Each row is a point. The window is the flat piece filled in between its corners: a triangle in 3 columns, a solid with four corners in 4, and so on. A path goes straight from each point to the next, and from the last back to the first. List the points from which the path goes on through the window.

Window, 3 rows:
[[-0.53  0.75 -0.65]
 [-0.77 -0.63  2.66]
 [ 0.60  0.60 -0.88]]
Path:
(1): [-0.40  0.62  2.88]
(2): [-2.05 -2.06  2.20]
(3): [-1.56 -1.85  1.53]
(4): [-0.78  0.30  1.99]
(5): [0.93 1.14 0.00]
(6): [-0.56 -0.55 -2.06]
(7): [-1.24 -1.44  2.52]
(8): [-0.44  0.26  2.80]
(9): [-0.07  1.28  1.79]
(10): [ 0.54 -1.20  0.37]
(11): [-0.47 -0.43 -1.41]
(12): [-0.37  1.09 -0.22]
(13): [-0.32  2.28  0.22]
(14): [-0.63 -0.86 -1.16]
(15): [ 0.41  0.08 -2.36]
(16): [ 0.79  1.81 -0.96]
Through the window after points: 5, 11, 13

Window (6 x 6):
[[ 0.24  2.15 -0.13 -1.95 -1.43  0.57]
 [-1.50 -1.55 -0.07  0.27  2.74 -1.15]
 [-1.63 -1.74  1.67  1.92 -1.82 -0.39]
 [-3.79 -0.34  1.61  4.09  1.45 -1.14]
 [-0.52  0.01 -0.79 -0.62 -0.74  1.90]
 [ 1.84 -0.77 -0.02 -0.17  1.20  0.79]]
Path:
(1): [ 0.01 -0.34 -2.08  0.55  0.16 -1.87]
(2): [ 1.11 -0.03 -1.61  2.80  0.39 -0.61]
(3): [ 0.21 -1.15  1.24 -1.27  1.57  0.98]
(4): [-0.11 -1.29  2.35 -0.49 -0.09  1.87]
(5): [-0.46  0.47 -2.16  1.20  0.77 -0.25]
(6): [-0.47  0.42  0.15  1.42 -0.86 -0.41]
(7): [-1.59  0.48  1.29  0.66 -0.20  0.48]
(8): [-0.68  0.50  1.21 -0.43  0.12  0.87]
Through the window after points: 2, 4, 8

Window (8 x 8):
[[ 0.24 -0.96  2.28  0.11 -2.58 -0.91  1.83 -2.68]
 [ 2.36 -0.31 -0.66  0.71 -0.58  0.22 -2.22  1.35]
 [ 1.14 -0.32 -1.99 -2.84  0.98 -0.30 -0.26  1.57]
 [-2.55  0.43  0.07  1.21  0.32  0.38  2.52 -2.63]
 [ 1.90  2.33 -1.16 -1.14 -0.09  1.35  1.92 -1.73]
 [ 0.67 -0.55  3.56  0.14  0.28 -0.68 -0.64  2.09]
 [ 0.52 -2.77 -0.60 -0.02 -0.57  2.03 -0.73  0.85]
 [ 0.38  2.83  0.10 -2.94  0.90  0.26 -0.15 -1.63]]
Path:
(1): [ 2.10  1.15  1.37 -0.82  1.09 -0.01  0.78 -1.47]
(2): [ 1.83 -0.48 -0.03 -0.91  2.28 -0.34  0.88 -1.26]
(3): [-0.24  1.55 -0.98 -0.76 -1.93  1.06  0.97 -0.35]
(4): [ 0.49  2.02 -1.59 -2.56 -2.29  1.26  1.64 -0.74]
(5): [ 1.85  1.29 -0.22 -0.23  0.87  0.76  1.14 -1.39]
(6): [ 2.03  0.09  0.84  1.17  0.85  0.83  0.65 -0.97]
(7): [-1.38  0.13 -0.54 -0.50 -2.14  0.48 -0.44 -0.18]
(8): [-0.42  1.44  0.32 -1.07 -1.97  1.12 -0.50  0.73]
(9): [ 3.03 -0.20  0.50 -1.91  1.28 -0.31 -0.02 -1.01]
(10): [ 1.33 -0.94  1.51  0.09 -0.87 -1.36  0.32 -3.10]
(11): [-0.31 -0.28  1.13 -0.52 -2.21  0.29  1.77 -0.22]
(12): [-0.34  0.52  2.27  0.22 -2.08  0.15  0.65  0.16]
(13): [ 1.31 -1.67  1.29 -0.67 -0.01 -1.05  0.70 -1.38]
(14): [ 1.19 -0.47  1.91 -1.43  1.26 -1.01  1.06 -2.03]
(15): [ 0.49 -0.19 -0.16 -0.33 -1.77  0.19  0.12 -0.23]
(16): [-1.06 -0.77 -0.06  0.01 -2.45  0.44  0.52  1.45]
Through the window after points: 2, 4, 10, 12, 14, 16

Window, 11 rows:
[[ 3.56 -1.56 -1.06 -3.08 -0.46 -0.28  0.94 -0.18  0.69  2.88 -1.69]
 [ 2.56  0.23 -2.70 -1.50  0.45  1.72 -0.50 -0.95 -2.04  1.81  0.83]
 [-1.65  0.29 -1.19 -0.56  1.14 -2.53 -2.52 -2.43  1.16 -2.72 -0.36]
 [ 0.08 -1.73 -0.63  0.50 -1.80  2.48  3.03  0.81  0.61  0.04  0.05]
 [-1.54  0.15  1.10  1.58  0.30 -0.46 -0.39 -0.61  1.21  1.47 -1.94]
 [ 1.15 -0.51 -1.16 -1.66  2.49  1.94 -0.44 -3.41  0.24 -0.85 -0.39]
 [ 2.55 -1.27 -0.70 -1.05  0.63 -1.03  1.03 -0.84 -2.39  1.11 -0.10]
 [-0.58 -0.89 -0.35 -0.01 -3.90 -0.17  2.04 -2.13  0.83 -0.12 -1.74]
 [-2.79  0.49 -0.20 -1.71  0.64 -1.07 -0.83 -1.61 -0.35 -1.46 -1.63]
 [-0.79  1.97 -2.79  1.04  1.44  0.17  2.27 -0.29 -1.23  0.51 -0.48]
 [-0.25  2.06  0.94 -0.49  1.54  0.33  1.41 -1.42 -0.33 -0.79  2.04]]
Path:
(1): [ 1.81  2.24  0.27  1.50 -0.09  0.58  0.72 -1.36 -0.46 -1.99 -1.55]
(2): [-2.26 -2.57 -1.54 -1.78 -1.40 -0.35  1.42 -1.40  0.28  1.38  0.87]
(3): [-1.22 -1.11 -1.46 -0.61  1.70 -0.26  0.69 -1.53 -0.03  0.89  0.75]
(4): [ 0.44  1.09 -1.09 -0.89  0.53  0.80  0.10 -1.44 -0.70 -0.61 -1.17]
(5): [ 2.13  1.12 -0.37 -1.33  0.03  0.76 -0.01  0.21 -0.43  0.19 -1.63]
(6): [-1.14 -1.32 -1.82  0.34 -1.08  0.42  2.95 -2.26 -0.43  1.42  0.47]
(7): [-2.10 -1.40 -0.92 -2.57 -0.26 -0.39  1.43 -1.85 -0.60  1.04  1.56]
(8): [ 1.12 -0.02 -0.52  0.42 -0.94 -0.10  0.72 -0.93 -0.13 -0.51 -2.01]
(9): [ 0.32  0.04 -0.26  0.09 -0.56  0.54  0.99 -0.59  0.27 -0.59 -0.90]
(10): [-1.91 -1.41 -0.76 -0.58 -1.67 -0.20  1.64 -1.98  0.28  1.54 -0.06]
(11): [-1.21 -0.34 -0.33 -0.79 -0.05 -0.12  0.64 -1.38  0.37  0.32 -0.25]
(12): [ 3.07  0.93 -1.25  1.62  0.51  0.83  2.03  0.23 -0.19 -1.53 -2.41]
(13): [ 0.71  0.54  0.40 -0.58 -0.77 -0.52  0.27 -0.59 -0.42 -0.56 -1.63]
(14): [-0.87 -1.52 -2.54 -0.23  1.98 -0.42  1.26 -2.09 -0.98  1.90  0.94]
(15): [-1.27 -0.71 -1.79 -0.51  1.13 -0.31  1.66 -2.30  0.10  1.20  0.88]
(16): [ 0.83  0.94  0.14 -0.89 -0.03  0.06 -0.34 -0.37 -0.58 -0.86 -2.02]
Through the window after points: 3, 7, 9, 13, 15
